Each row is a point. Two turns around zero, p and q, are shown by what they do to some points. Where does a point land after both, in the order given? Backwards means that the second turn is done in reverse. Each puzzle has new turns, and all numbers are rounded.
In the rows, zero is written as 128.

Turn p:
[159 171 133] => [178 145 119]
[107  74 183] => [101  82 187]
[ 99 144  82] => [100 168  99]
[103 111 124] => [ 98 128 135]
[172 141 119] => [165 117 101]
Turn q:
[152 165 186] => [164 167 178]
[ 62 122 102] => [ 60 109 126]
[124 122  79] => [108 124  83]
[172 107 148] => [179 116 129]
[130 124 126] => [130 125 125]
Where do these land?
p, then q backwards: [ 96 156 153] => [125 165 161]
p, then q: [143 115  90] => [106 119  93]
p, then q: [ 97  83 166] => [119  89 181]
q, then p: [176 158 103] => [160 155  83]

Turn p:
[107 120 173 101 103 160] => [112 131 166 115  94 172]
[112 100  97 103  96  96] => [102  86 101 101 106 111]
[140 170 144 114 134 140] => [125 172 134 114 142 142]
[132 132 111 210 120 152] => [201 133 108 168 112 123]
[151 140 173 133  97  87] => [128 155 162 101  99  84]
[136  81  99 104 122 136] => [125  71 124 110 140 137]
[118 154  99 129 225 126] => [102 149 101 186 205 129]
Turn q:
[130  86 137  96  81 136] => [151  89 136  82 106 147]
[159 101 147 168 102 134] => [175 107 136 157 117 154]
[ 91 128 107 122 107 143] => [ 99 110 117 119  95 123]
[111  74 115  99 124 148] => [127  75 105  93 132 124]
[149 161 142 114 150 157] => [127 170 101 122 144 149]
[138 102 144 223 132  87] => [158  99 170 218 138 125]
[114 200 142  97 177 107] => [ 77 200 140 118 163 119]
[133 172  90 105 151 112] => [111 175 119 116 130  83]
Where do these land?
p, then q: [151 118 145 125 103 124] => [140 132 146 100 135 143]
p, then q backwards: [186 140 120 163 149 138] => [188 113 130 127 155 101]
p, then q backwards: [ 65 154 141  58 143 166] => [ 71 173 191 121 129 175]
p, then q: [178  79 111 164 114 152] => [201 114 128 117 169 132]
q, then p: [106 190 110 160 107 105] => [137 174 116 132  64 114]
q, then p backwards: [111 146 138 112 113 100] => [133 128 166 107 121 120]
p, then q backwards: [137 150 123 145 143  98] => [140 144 100 130 154 118]
q, then p: [ 57 104 169  97 157 149] => [ 82  87 126 177 126 186]
q, then p: [161  71  94 127 123 119] => [134  88 147 102 158  82]

Turn p:
[109 147 141 133  31 134  97 114] => [135 210 154 123  78 103 105 148]
[128 132 167 131 125 144 138 122] => [136 141 157 131 130 154 135 116]
[130 131 118 116 154  86 145 120] => [124 108 126 121 170 102 138 129]
[152  75 126 113  89 140 129 114] => [129 108 161  99  75 114 131 137]
[105 144 122 133 149 140 143 110] => [110 140 111 121 145 140 141 103]
[133 111 142 108 154 145 128 117] => [117 103 142 114 132 151 119 112]
[131 126 107 164 146 136 139 190] => [143 108  84 168 121 149 154 156]
[172 145 117 125 155 125 133 115] => [160 101 117 124 144 118 121  97]
[113 136 123 151 154 102 103 119] => [104 127 119 162 150 109 118 116]
[108 132 117 106 122 129 124 159] => [122 134 110 118 132 140 118 164]
Turn q:
[114 120 102 122 146 154 116  96] => [131 116  92 130 135 154 101 112]
[144 137 157 118  85 149 115 103] => [145 164 156 124 114 135 112  90]
[126 112 156  95 130 105 135 151] => [152 105 152 103 129 103 146 132]
[145  97 113 138 146 129 145 111] => [140 106 110 162 124 140 142 122]
[101 153 117 170  88 150 149 161] => [ 79 166 130 112  88 148 143 153]
[155 166  97 107  94 102 125 127] => [128 176 106 128 133  79 132 117]
[ 83 122 145 111 155 110 114 156] => [118  86 140  86 141 118 119 151]
[156 126 140 148 148 160 133 122] => [144 137 138 156 139 165 130 137]
[141 152 165 133 141 106 143 119] => [120 132 162 134 163 122 150 117]
[114  94  89 137 147 114 104 134] => [122  90  96 143 114 115 103 148]
Where do these land?
q, then p: [108 114 155 122 138 112 130 156] => [124 110 160 119 131 143 133 157]
p, then q: [161 121 128 137 131 165 113 140] => [145 148 128 152  94 136 111 114]
p, then q: [108 141 149  71 111 115 139 104] => [154 122 143  82 175 120 118 131]
p, then q backwards: [160 116  83 167  85 137 112 130] => [148  83  89 117  80 112 128 143]
q, then p: [136 149 151 155 142 119 136 142] => [124 134 133 147 150 161 145 133]
q, then p: [108 154 136 122 149 115 159 155] => [119 113 121 104 159 155 148 150]
p, then q backwards: [109 131 131  97 111 117 100  97] => [107 160 138 129 106 119  91 132]
p, then q: [124 120 134 117 155 137 152 154] => [150 116 114 125 118 159 139 145]
q, then p backwards: [120 119 112 161 119 160 123 116] => [111 124 133 138 132 165 102 144]
q, then p backwards: [106 146 133  95 167 106 125 136] => [132 132 113  88 153  96 151 124]
p, then q: [167  96  96 165  99 124 119  79] => [109 126 144 147 100  77 145  68]

Turn p:
[ 99  75 178  88  99 152 184 147 143] => [107 128 135  74  67 142 192 116 166]
[158 166 104 114 121 169 119 140 141] => [136 128 124 127 122 174 103 164  96]
[ 89 150  87 164 193 174 108 146 111] => [ 82  89  98 143 205 153 121 158 126]
[ 77 113 167 150 132 128 125  73  82] => [ 91 114 128 176 134 121 159  60 148]
[108 158  97 176 112 115 146 149 112] => [110 131 108 168 137  95 142 174 113]
[186 170 144 102 156  95  79 131 147] => [161 181 160 115 158 141  65 119 108]
[171 163  95 119  96 104 152 153  78] => [125 141 138 131 105  93 122 155  46]
[157  80 110 131 157 110 100  71 154] => [194  94 121 122 151 120 103  81 148]
[ 94  95  84  76  92  97 102 154 172] => [124 114 103  84  77  93  70 150 174]
[171 126 173 112 140 123 158  92 163] => [183 167 131 109 122 156 154  91 129]
[ 99 114 169 177 111 143 134 151 104] => [ 95 122 163 160 131 122 178 141 154]
Turn q:
[151 140 100 137 140 150 101 205 178] => [ 91 122  94 154 135 142  93 177 193]
[129  82 193 102 144  92 152 142 102] => [162  67 171  96 135  93 158 134 133]
[ 92 126 179  84 162 161 123  95 121] => [130 129 174  80 148 174 175 126 121]
[164 155  94 175 129 108  89 124 111] => [138 147 120 176 142 123  66 136 103]
[125 174  88 144  89  83 107 140 138] => [107 174  94 143 135  79  94 146 110]
[107 127  88 199 127  77 144 118 143] => [ 91 121 102 166 149  82  98  76 104]
[142 120 121 141  97 122 128  73 159] => [128 165 143 124 100 118 106  78 131]
[100  68 154  49 144 178 137 118  86] => [169  86 131  50 109 185 180 133 123]
[110 130 169 111 102 204 136 117 101] => [122 130 155 115  75 180 177 148 107]
[160 158  94 138 145 105 164 147 141] => [142 141  95 177 151 102 134 124 156]
Where do these land?
q, then p: [113 117  78 111 142 110 144 115 159] => [149 119  73 125 139 133  95 112 120]
q, then p: [169 124 100 101 172 120  82 148 134] => [152 116 147  99 170 162  83 155 137]
p, then q: [129 100 140 100  92 105 142 135 175] => [134 173 123 114  96  93 122 144 163]
q, then p: [182 131 112 106 138  91  89 126 124] => [158 146 165 118 160 136  76 141 118]
q, then p: [ 86 165 110 136  75 139 160  71 108] => [ 93 144  94 179  99 113 146 110  62]
q, then p: [159 139 158 115 179  99 142 156 132] => [166 150 142  93 174 124 151 136 152]
p, then q: [104 133 164 148 112 216 150  93  97] => [ 93  98 123 153  70 169 176  77 110]
p, then q: [ 59 101 189 152 127 150 122 111  88] => [ 66 124 152 119 125 123 168  50 125]
p, then q backwards: [ 73 121 164 129 104 179 148 161  59] => [ 58 136 177 171 115 177 155 153 155]
q, then p backwards: [121 161 120 144 114 108 114 151 192] => [ 69 151 140 130 131  92 105 158 127]
q, then p backwards: [211 118  73 166 152  92 116 143 142] => [116 142  90 158 125  91  57  72 168]

Turn p:
[132 123 139 135 130 110 149 161 123 200 137] => [153 132 156 120 126 108 171 176 107 156 124]
[111 126  87  66 181 158 159  66 149 114 118] => [100  91 112 104 209 175 139  81 101 109 129]
[ 80 151 139 142 149  72 117 159 132 147 147] => [ 88 178 119 123 123 111 171 167 143 145 115]
[150 103 123  59 112 160 109 122  97  68  82] => [124 105 125  88 110 171  47  92  98  99 109]
[163 180 152 123  39 116  95 146  91 118 128] => [153 151 125 117  20 112 114  89 121 150 137]
[182 130 159 122 145 150 113 124 112  88 105] => [163 155 139 122 126 147  76 107 123  93 147]
[143 154 152 136 118 103 111 118 106 172 156] => [135 159 150 119 111  88 152 121 115 158 155]
[140 122 152  75 107 182  94 132 139  82 141] => [117 106 162  91  99 168  87  89 159 103 141]
[ 88 111 164 166  89 114 122 106  90 164 138] => [ 94 130 166 173  98  73 135 136 104 147 124]
[135  98  78 196 145  81 105 159 164 143 159] => [143 129  84 139 157  76 132 187 191 162 126]
[ 90 158 106 182 146 136 144 147 107 181 139] => [115 134 118 176 130 131 174 177 112 170 160]
[141  83  91 171 165 113 198 143 170  87 151] => [153  92  75 147 179 111 148 172 164  62 121]
[109 125 119  90 141 169 146  82 183 101  63] => [125 103 132 145 177 196 119  71 126 111  77]
Turn q:
[103 105  95 131 100 169 128 157 169 174 151] => [118 105  74 113  91 182 135 125 115 160 106]
[182  96  74  95 174 171 178  90  89 119  97] => [180  82 132 115 143  88 152 141  69  61  74]
[142 136  76  92  87 168 124 153  82  91 161] => [ 93 105 112  94 100 133  92 176  83  74 141]
[ 87 132 165 158 145  70 107  88  93 145 141] => [105 149 130 143 181  97 138  72 142 150 178]
[139 152  76 141 139 103 116 153 136  87 156] => [130 126  87 156 128 118  78 164 147 101 141]
[141 146 159 125 187 140  62 175 177 150  99] => [178 167 146 120 157 167  73 135 148 188  90]
[170 102 172 170 131 148  86 140 138 155 128] => [170 100 167 123 140 179 115 110 136 164 151]
[119 153 110 170 145 129 107 112 146 169  74] => [163 150 125 174 116 128 111  78 104 160 109]
[ 75 120 164 106  96 130 139 144 170  74 124] => [ 68 143 145 108  95 129 131 133 193 130  99]
[ 92 141 163 131 100 142 160 171 124  99 169] => [ 53 129 138 133 129 165 141 162 152 122 133]
[ 97 128 172 119 142  83 148 170 128 126 112] => [ 94 146 149 143 153 104 143 155 156 178 118]
[182 170 179  75 111 109 148  99  92  77 139] => [131 171 192 102 135 100 152 174 136  65 170]
[164  97 119 147 134  82 122  72 111 160  93] => [187 107 136 138 131  74 151  86 115 141 159]
[100 114  67 132 101 147 167  67 138 165 147] => [124 112  60 130  92 126 178  81  98  97 122]
Where do these land?
q, then p: [103  93 115 165 179 121 110 173 129 147 131] => [133 126 143 140 191 127 104 163 125 178 127]
p, then q: [ 80 142 187 168 144 117 140 158  85 121 132] => [ 55 147 147 182 118 153 108 147 138 131 147]
q, then p: [184 117 111  80  55 108 121  64 148  88 109] => [148 113 108  69  58  83 139  74 153  83  97]
q, then p: [146 163  64 104  64  98  98 103 162  69 129] => [122 118  73  97  53 101 119  84 193 148 112]
p, then q backwards: [181 204 116 117 131 130 129 106 152  98 186] => [130 118 139 132 102  97 101  42 158 155 178]
p, then q: [ 98 101 179 144 135 113 119  88  91 147  92] => [ 99 155 172 164 166 111 108  94 123 151 155]
q, then p: [109  87 132 177 126 131 165 121  87 119 150] => [ 90 100 137 159 169  99 120 158 130  91 119]
q, then p: [133 129  98 101 134 183 100 181 102 175 102] => [124 131 152 111 100 148  77 152  62 173 145]
q, then p: [129 128 141 120 131  80 149 107 106 171 130] => [135 135 109 120 144  98 178 144 101 115 149]
p, then q: [118  95 150  54 112 120 131 109 136 128 150] => [107 144 158  74 135  81 152 116 147 129 106]
p, then q: [134 109 163 175 162 116 159 184 123 120 109] => [121 125 161 174 122 150  80 186 141 131 125]
p, then q: [110 118 112 126 194 169 116 142 115 134  95] => [119 124 131 120 175 180  89 127 102 135  96]
p, then q: [ 86 113 102 120 143 161 166 151 153 161  89] => [124  78 158 140 144 150 134 129  97 150  69]
p, then q: [181 192 122 141  85 145  89 106 201 113 187] => [195 147  79 113  81 155 200 109 177  89 148]

Turn p:
[ 92  85 134  71 134 110  72 125 134 159 167 147 169  79] => [129  90  92  50 190 140 102 134 103 137 167 160 135 125]
[163 113 123 139  83 142  90 115 157 166 129 130 156 162] => [159 100  88 102  86 144 115 115 179 144 129 127 141 116]
[176 118 115 133 119 127 138 125 147 109 153 124 157 135] => [169 109 106 135 120 143 150 121 129 103 108 123 151 119]
[107 154 135 159 149 126 144 157  72  98 115 157 104 136] => [117 144 161 199 135 117 123 160 111 145 141 138 105 143]
[105  98  93 103 110 110 166 133  98 155 120 131 117 116] => [ 95 143 103 114 110 110 150 128  80 156 131 154 137 142]
[137 128 165 123 164 141 139 115 127 104 110 139 111 160] => [154 138 180 128 128 117 135 146 142 125 108 122 105 150]
[144 158 104 117 106 107 134 135 101 129 126 126  81 136] => [122 179 113 147  98 126 128 145 108 132 132 126 112 100]
[126 170 139 137 127 150 141  96 150 115 142 117 153 159] => [145 148 140 136 123 156 116 115 162 101 121 104 150 162]
[125 164 128 126 194 144 125 137 119 128 111 125 109 118] => [106 154 154 143 174 139 144 142 143 137 112 111  92 129]
[ 87  74 139  96 107  88 113 124 166 162 157 166 128  52] => [126 102 104  59 169  89 125  86  86 131 196 159 137 109]
[102 103  64 122  90 103 142 144 131 118  94 158 111 104] => [ 95 143  88 142 117  74 140 115 111 128 134 191 138 115]
[129 152 159 134 149 133 136 162 148 117 126  94 135 161] => [125 126 159 138 134 123 130 158 154 122 113  78 153 126]
[150 142 163 134 108 170 134 126 127 104 102 113 140 121] => [124 114 178 137 103 159 131 122 151 111 118 137 140 114]
[135 148 147 160 165 132 135 128 111 151 129 128 133 123] => [130 124 147 152 148 148 133 116 130 160 128  99 111 137]
[146  97 101 140  91 166 100 111 160 143 174  91 124 151] => [129  90  72  98  80 146 128 122 152  87 130  99 118 132]
[122 146 138 154 153  99 139 114 102  91  93 100 117 134] => [119 146 164 166 133 114  98 123 108 129  81 116 119 129]
Turn q:
[137 128 107 118 126 145 100 101 105 125  81 146 100 156] => [126 153 133  80 101 139 112 117 104 111 110 150  93 127]
[164 180 133 136 148 105 114 120 111 124 161 150 127 132] => [142 184 136 151 137 123 125 155 124 144 150 158 131 155]
[ 97 147 118 139 133 131 140 170 140 128 126  90  97 156] => [ 84 126 131 134 134 147 126 136 146 142 134  79  91 133]
[129  83 156 100 146 121 159 110 129 140 141 138 137 129] => [158  95 127 107 154 115 153 103 151 130 124 142 142 146]
[144 104 127 147 134 132  72 176 131 105 105 120 106 129] => [133 108 167 122 108 113  87 145  96 124 152 101  93 117]
[121 155 156 136 139 131 108 142  71 148 131 119 109  72] => [122 159 158 119 165 114 131 146  86 177 117 120 150  97]
[113  90 101 126 119 105 140  88 172 152  94 148 113 141] => [132 106  94 105  85 109 115  92 171 128 102 149 109 121]
[ 90 152 160 125 128 140 117 130 142 113 125 143 139 120] => [105 137 143 120 139 146 108 117 142 125 152 127 164 112]
[136 150 152 156 162 138 160 106 143 148 138 107 173 146] => [129 123 118 174 167 161 111 110 143 135 105 144 144 165]
[158 144 101 109 136 141 137 183 162 127 112 134 169 159] => [145 108 114 137 123 165 100 188 152  90 129 110 118 149]
[ 95  97 138 142  72 136 165 109 149 151 180 150 186 143] => [126  81 125 167  93 158 185 104 165 124 123 148 187 131]
[ 86 149 139 127 119 107 132 119  73 113 106 128 171 123] => [ 66 124 131 111 149 129 136 145 103 123 118 165 167 129]
[160  96 139  93  91 110 125 106 104 116  89 111  82  95] => [142 143 141  90 127  57 147 113 107  96  94 117 113 102]
[114 126 100 112 139 132 117 106 173 139 174 106 121 129] => [143 134  82 139 105 131 132  99 139 147 152  93 137 150]
[175 121  92 155 128 147 135 155 115  91 156 128  89  90] => [163 140 122 164 134 114 151 150  91 125 159 116  78  85]
Where do these land?
q, then p: [113 143 108 128 139 103 157  76 159 108 132 131  97 118] => [132 178  84 134 148 113 123  87 133 105 132 129 117 137]
q, then p: [105 137 142 120 127 190  71 109 159 130 142 113 198 195] => [138  81 129 121  74 188  90 160 178  90 114 149 136 185]
q, then p: [113 151 132 104 126 100  82 130  52 122 109 113 106 124] => [108 174 149 118 146 139 100 182  95 170 149 131 152 137]
q, then p: [146 122 140 120 142  93 135 145 156 135 133 134 121 134] => [153 124 114 118 131  98 129 131 142 126 124  99 133 108]
q, then p backwards: [ 90 151 117 106 138 174 163 104 153 135 158 122 150 148] => [142 166  93 132 124 160 135 113 142 162 161 119 174 114]
q, then p: [116 119 111 160 141 132 141 140 153 150 101 109 133  92] => [ 94  99 106 120 139 117 120 101 132 145 113 138  99 104]
p, then q: [102 112 165 131 126 137 138 149 143 108 121 113 131 126] => [115  95 153 125 142 107 129 118 134 122 144 127 152 147]
q, then p: [141 144 107 126 135 134 117 137  80 112 114 184 111 151] => [134 156 150 133 128 137 158 168 125 125 185 149 119 115]
p, then q: [143 144 121 123 125 131 135 141 160 120 175 181 107  98] => [155 150  99 171 159 121 162 131 130 130 168 142 111 130]
q, then p: [108 110 124 158 137 163 100 119  93 155 156 137  96 137] => [120 139 144 103  88 171 141 112 114 162 156 124 108 143]
q, then p: [157 108 133 102 149 111 126 130 114 109 119 104 110 103] => [145 148 124 129 146 117 124 150  90 139  96 114 115 110]
q, then p: [137 119 123 122 129 106 131 155 144 148 131 114  99 131] => [119 133 123 111 114 103 129 127 127 133 120  95 133 102]
p, then q: [145 147 142 186 125 142 127 156  66 117 126 100 104 115] => [103 111 176 159 124 133 136  96  96 164 111 109 117  81]
p, then q: [133 138 120 138 136 103 158  81 121 157 115 174 165 123] => [158 163 118 132 116 159 121 117 135 137  89 175 125 163]
p, then q backwards: [151 131 151 119 103 129 157 126 159 126 106 116  95 102] => [116 115 150 125  76 141 115 113 121 113 127 143  92 117]
q, then p: [147  72 113 105  70  99 110 152 137 116 109 102 225 148] => [143  55 124 151  89  76 103 170 104 115  89 178 183 135]
